Each row is a point. To make a cloud, some directions were put in groups of two or more. Within a group, all points are equally far from the middle, so they leave a hole (a ring in 2 directions, a hollow ball in 3). The other directions are filled evenly. Then the cloud was stretched, turned, moved and blurred a little. How many holes are there, and how many directions does each take, smallest first?
(in the rows, 128 means zero)

Cloud (20 x 3):
[[135 136  92]
 [124 178 155]
 [145 146 175]
 [ 99 155 157]
 [139 168 169]
 [167 123 113]
 [108 146 172]
 [146 136  95]
 [166 154 148]
 [ 90 138 143]
 [105  91 110]
 [101 109 159]
 [142  76 123]
 [128  77 142]
 [165 110 151]
 [129  82 103]
 [139  75 128]
 [108 133  99]
 [101 107 106]
 [139  81 105]]
Holes: 1 (3)

Cloud (31 x 4):
[[137 112 140 135]
 [ 87 107 139 139]
 [151 152 151 167]
 [135 110 171 151]
 [144  94 159 104]
 [149 117 152 123]
 [135 101 111 163]
 [158 144 149 155]
 [ 58 159 126 120]
 [ 90 110 181 147]
 [ 79 165 173 104]
 [151 104 148 160]
 [113 126 133 144]
 [ 99 131 144 114]
 [129 149 119 130]
 [104 140 116 148]
 [133 106  88 110]
 [123 142 158 142]
 [170 147 126 151]
 [ 89 105 161 150]
 [187 134 148 115]
 [152 105 104 153]
 [170  96 103 116]
 [154 128 120  75]
 [117 161 124 128]
 [ 85 155 159  54]
 [123 117  81 118]
 [205 120 144 124]
 [166 158 117 158]
 [110 177 163 134]
 [ 89 156 149  69]]
Holes: 0

Cloud (48 x 6):
[[ 72 126 139 147 118 158]
 [168  93 166 130 156 156]
 [113 134 143 102 155 104]
 [160 128 124  95  70 106]
 [123 109 142 163 138  78]
 [ 60 155 126 124 103 130]
 [128 179 149 126 127 162]
 [109 142  91 100 125 141]
 [120 119 100 119 140 162]
 [108 124 167 159 136  92]
 [ 68 124 142 142  86 125]
 [128 162  97 160 137 135]
 [129 107 140 124 109 116]
 [ 90 162 129 149 138 141]
 [140 150 194 149 156  88]
 [143 163  97 171 128 124]
 [125 125  93 169 160 151]
 [144 168 163 147 151 100]
 [140 148 142 101 181 175]
 [135 128 110 160 118 185]
 [141  87  97 119 116  91]
 [162 118 155 169 181 130]
 [ 99 122 148 161 129 143]
 [158 134  78 155 101 160]
 [139  91 127 180 128 113]
 [127 151 156 169 110 156]
 [117 119 114 104 163 148]
 [ 95 166 169 111  99 136]
 [133 103 180 165 106 142]
 [ 75 122  97 128 115 141]
 [144 131 126 187 185 132]
 [142  86 149 124 107 148]
 [ 93 110 120 166  94 134]
 [ 91 113 108 141 122 133]
 [138 167 128 148 102 143]
 [103 161 183 152 176 179]
 [127 148 109 101  66 109]
 [157 142 163 170 158 135]
 [136 107 110 180 145 124]
 [114 123 174  85 115 152]
 [ 85 100 180  83  95 167]
 [102 100 156  89 138 167]
 [184 114 109 136 158 168]
 [ 69 128 150 152 140 118]
 [135 159 167 112 111 108]
 [148 134 112 123 104 170]
 [153 162 132 125 161 143]
 [137 146 152  85  70 128]]
Holes: 0

Cloud (48 x 6):
[[139 133 140 120 193 108]
 [ 75 157  95 113 120  98]
 [ 89 141 163 115  87 146]
 [128 188 138 129 135  74]
 [ 86 109 139 106 143  76]
 [ 87 121 178 115 102 141]
 [ 93 114 143  99 153  81]
 [130 119 169 146 175 131]
 [122 130  79 121 125  96]
 [109 134  96 172 137 122]
 [155 113 165 125 116 130]
 [152 173 147 116 152  81]
 [ 95 100 176 111 111  92]
 [136 156 101 141 169  87]
 [162 160 146 136 130  90]
 [126 128 142  93  83  84]
 [119 106 161 117  94 154]
 [104 151 186 111 118 135]
 [101 124 115 168 113 150]
 [112  98 164 110  90  93]
 [123 139  93  95 103  87]
 [114 142 153  79 101 141]
 [106 140 185 148 153 141]
 [ 87 110 130 144 100 157]
 [131 121 177 148 168 123]
 [124 100 142 139 140 161]
 [ 91 184 155 163 114 114]
 [135 117 138 159 116  94]
 [162 160 137 135 125  90]
 [108  88 151 120 114 151]
 [ 71 159 128 165 153 115]
 [ 97  96 150 122  96  83]
 [134 140 132 125 187  88]
 [167 155 121 117 134  94]
 [111 122 166 134 176  92]
 [ 97 181 123 113 108  80]
 [132 124 131  65 112 103]
 [ 86 112 156 121 146  75]
 [149 115 128 119 178 128]
 [ 73 108 135 130 109 152]
 [132 200 112 148 138 109]
 [129 117 121 160 148  93]
 [ 95 125  92 123 123 155]
 [ 91 187 140 119 108 128]
 [ 77 127 170 132 148 139]
 [131 164  85 128 127 152]
 [ 96 114 145  84 156 109]
 [ 88 151 144 160 169 145]]
Holes: 3 (2, 2, 2)

Cloud (73 x 8):
[[116 117 104 114 199 129 120 127]
 [100  95 128 104 117 157 164 124]
 [147 136  79 112 197 154 111 111]
 [104 121 110  82 140 135 171  72]
 [112  89  87 111 146 100  77 133]
 [123 169 118 170 123 122 156 111]
 [143 137  95 118  83 134 133 107]
 [133 160 178 121 133 125 125 156]
 [144 113 136 142 225 176 144 143]
 [113 153 107 167 157 136 104 184]
 [ 89 127 117 104 175  79 106 113]
 [148 139  68  91 175 129 130 114]
 [149 133 101 200 150 178  91 179]
 [150 110 119 113  80 149 122 112]
 [139 103 127 155 165 155 108 167]
 [120 146 159 169 115 153 155 145]
 [137 115 176 192  96 144 123 172]
 [119 188  64 140 145 195 139 148]
 [157  88 148 101 161  95 158  94]
 [121 123 100 157 100 138 132 109]
 [185 142 122 114 179 122 105 125]
 [178 116 180 156 124  90 122 141]
 [112 117 132 100 106 169 134 133]
 [127 165 156  68 146  91 107 123]
 [159 126  72 151 157 152 124 141]
 [102 140 122 154  63 124  96 147]
 [129 145 147 137 151 160 120 127]
 [112 133 156 133  91  59 138 105]
 [153 162  86 160 189 156 129 170]
 [170 130 125 108 159 182 132 113]
 [135 163 139 114 145 127 155  69]
 [156 134 122 167 102 121 127  82]
 [166 100 145 136 195 134 117 103]
 [112 129  95 103 149 206 154  84]
 [118 100 142 136 121 165 146 100]
 [128 150 113  87 193 154 137 129]
 [121 102  97 186 131 168 134 118]
 [129 135 127 169 133 107 163 140]
 [115 107  94 187 145 152 112 134]
 [135 149 154  89 105  98 124 134]
 [169 137  90 118 156 130  85 130]
 [144  89 118 139 122 133  96 152]
 [119 131 184 134  84 104 152 120]
 [136 143 140 132 186 128 152  94]
 [162 115 173 148  77 100 126 138]
 [137 111 148 108 157 103 124 134]
 [167 117  89 147 133 150 130 116]
 [145 106 185 167 144 134 103 153]
 [164 129 153 114 151  98 130 166]
 [120 121 175 163  76 121 129 115]
 [108 154 133  94 182 171 140 121]
 [144 125 161  92 121  89 162 120]
 [ 82 115 147  95 130  98  82  92]
 [109  94 107 117 124  99 140 122]
 [192 143 155 153 112 118 106 108]
 [130 105 107 171 135 126  82 151]
 [110 160 121 150 127 111  83 150]
 [124 140 159 125 105 144 127 106]
 [132 150 158 153 126 116 112 141]
 [113 146 138 145 112 116 132 161]
 [188 142  72 158 167 148 117 165]
 [121 110 160 140 137 162 103 105]
 [152 125  84 172 127 184 173 145]
 [121 135  75 139 181 175  91 136]
 [178 130 121 139 154 123 174 106]
 [139 117  78 132 121 113 146 142]
 [106  85 145 133 120 144 136 151]
 [152 144 161 175 123 166 106 132]
 [131 108 162 176 136 142 142 132]
 [ 86 119 131  90 150 107 106 105]
 [130 113 147 108 166 111  80 122]
 [122 159 159 150 164 147 146 155]
 [161  87 138 102 167 117  96 124]]
Holes: 0

Cloud (107 x 9):
[[132 141  79 138 131 137 181 110 154]
 [151 175 159 125 133 120 144 139  93]
 [ 83 116 104 110 115 129 123  97 139]
 [180 169 153 111 134 109 119  77 121]
 [138 125 131 141 126 140 201 103 144]
 [101 157 100 113 164 117 156 116 141]
 [151 125 112 118 131  82 175 153 176]
 [180 139 132 145  93 140 134  97 126]
 [165  93 158  93 112 118 134 123 119]
 [140 143 157 122  69  81 148 110 183]
 [171 162 132  61  99 119 149  90 168]
 [103  97 109 129  95 102 166 164 109]
 [ 94 113 148  89 100 177 140 120 118]
 [166 127  79 123 111 121 135 116 140]
 [181 137 105 111  95 122 187 139 183]
 [158 171 115  97 148 135 133 141 145]
 [ 92 113 110 107 102 125 117 176 123]
 [183 144 174 124 101 121 142  88 184]
 [ 66  98 138 111 145 136 137 137 144]
 [146 128 107  87 134 166 152  62 158]
 [160 140 133  93 107 116 127 174 170]
 [139  95 102 129 147 114 160 181 144]
 [124 108 183 132 124 133 134 147 144]
 [ 88 141  87 123 112 168 165 114 114]
 [ 73 111 123 137 162 149 156 148 135]
 [111 135  87 156 110 138 174 140 130]
 [119 132 110 148 130 204 139 132 133]
 [168 151 133 120 101 139 153 177 135]
 [113  85 122 143 138 165 156 183 152]
 [196 129 103 133 109 122 152 133 159]
 [122  99  93 131 152 118 123 157 117]
 [102 128 167 150 141 112 133 132  95]
 [114 167 164 105 101 156 110  87 148]
 [134 148 114  85 144 126 119  73 164]
 [138  89  80 119 125 136 178 121 136]
 [160 196 126  78  92 106 134  95 146]
 [116 120 185 118 118 108 140  85 142]
 [ 91 123 138 105 163 105 129 152 102]
 [142 143 122 115 140 145 100  80 118]
 [164 173 108 126 155 114 141 116 122]
 [180 134 112  99  92 154 141 146 129]
 [122 161 140 108 101 142 154  49 183]
 [137 194 137  81  86 142 137 110 158]
 [119 160 125 124 138 169 145  49 145]
 [133 159 112  90  75  95 132 152 144]
 [108 106 130 149 141 161 169 138 103]
 [149 104 111  88  91 112 192 116 167]
 [140 148 173  90  85  76 113 122 126]
 [132 132 150  73  87  92 130 163 139]
 [ 92 144 130 159 128 127 168 158 154]
 [104 154 135 161 124 130 139 126 190]
 [181 136 150 153 131 106 145 149 151]
 [ 95 129  83 134 126 159 143 137 182]
 [ 71 106 143 121  99 168 142 137 152]
 [155 128 114 114 133 150 190  87 132]
 [144 160 150 131 148 118 158 117  87]
 [ 55 125 123 112 118 151 143 131 126]
 [189 141 153 124  79  89 146 114 119]
 [ 76 119 144  98 100 166 149 138 112]
 [ 90  86  99 110 115 118 151 124 160]
 [184 173 139  85 127 119 161  89 177]
 [137 101 149 144 113 106 141  82 134]
 [159 139 113 106 116  72 160 170 125]
 [136 116 118  77 114 132 101 110 140]
 [120 109 111 102 124 125 188 104 194]
 [106 112 150 155  97 158 130 126 171]
 [130 108 161 119  69 106 167 161 140]
 [150 104 142  99 152 112 180 132 134]
 [ 90 107  96 122 159 162 121 137 148]
 [135 138 110  87 125  77 128 161 136]
 [144 166 167 106 135  54 123 127 120]
 [151 188 107  89  96  96 137 119 122]
 [165 163 150  97 116  90 129  71  97]
 [116 114 141 153 108 143 136 143 201]
 [111 191 115 118 154 120 141 123 129]
 [ 95 152 153 150 104 126 113 143 111]
 [146 191 138 131  94 154 125  90 186]
 [109 152 121  98  82 127 170  96 190]
 [175 112 101 137 103 118 154  95 164]
 [149 170 175 156 113  91 118 106 121]
 [ 90  95 112  76 123 144 164 112 116]
 [131 153 140  98  66 132 179 134 190]
 [ 83 151 147 130 153 142 118 136 104]
 [158 173 160 147 144  99 169 105 147]
 [140  82 116 111 116 135 112 114 156]
 [ 97 134 138  80 164 147 130 106 140]
 [ 98 125 112 158 155 166 136  98 131]
 [167 160 103 121 145 120 124 110 108]
 [128  95 124 113 103  97 166  89 163]
 [108  75 142 100 116 106 129 117 133]
 [117 143 147  88 117  56 137 102 139]
 [148 142 160 157 128 135 150 111 204]
 [169  99 111 114  98  99 147 123 108]
 [106  98 107 124 117 117 180  97 145]
 [127 180 176 146 107 131 140 121 110]
 [127 142  89 134 116 134 173 165 112]
 [122 117 123  82  90  89 173 101 132]
 [152 103 110 123 160 142 176 103 166]
 [151 139 164 107 111  62 123 142 167]
 [105 165 119 125 136 135 107  82 100]
 [132 101 107 145 140 135 149 188 161]
 [117  98 140  89 140 143 141  74 129]
 [144 120 141 133 166 124 162  86 165]
 [133  98 109 159 137 161 176 148 181]
 [120  99 152 100 123 170 176  91 174]
 [133 143 115  64 135 113 165 137 121]
 [147 114 136 164 138 159 126 116 138]]
Holes: 1 (9)
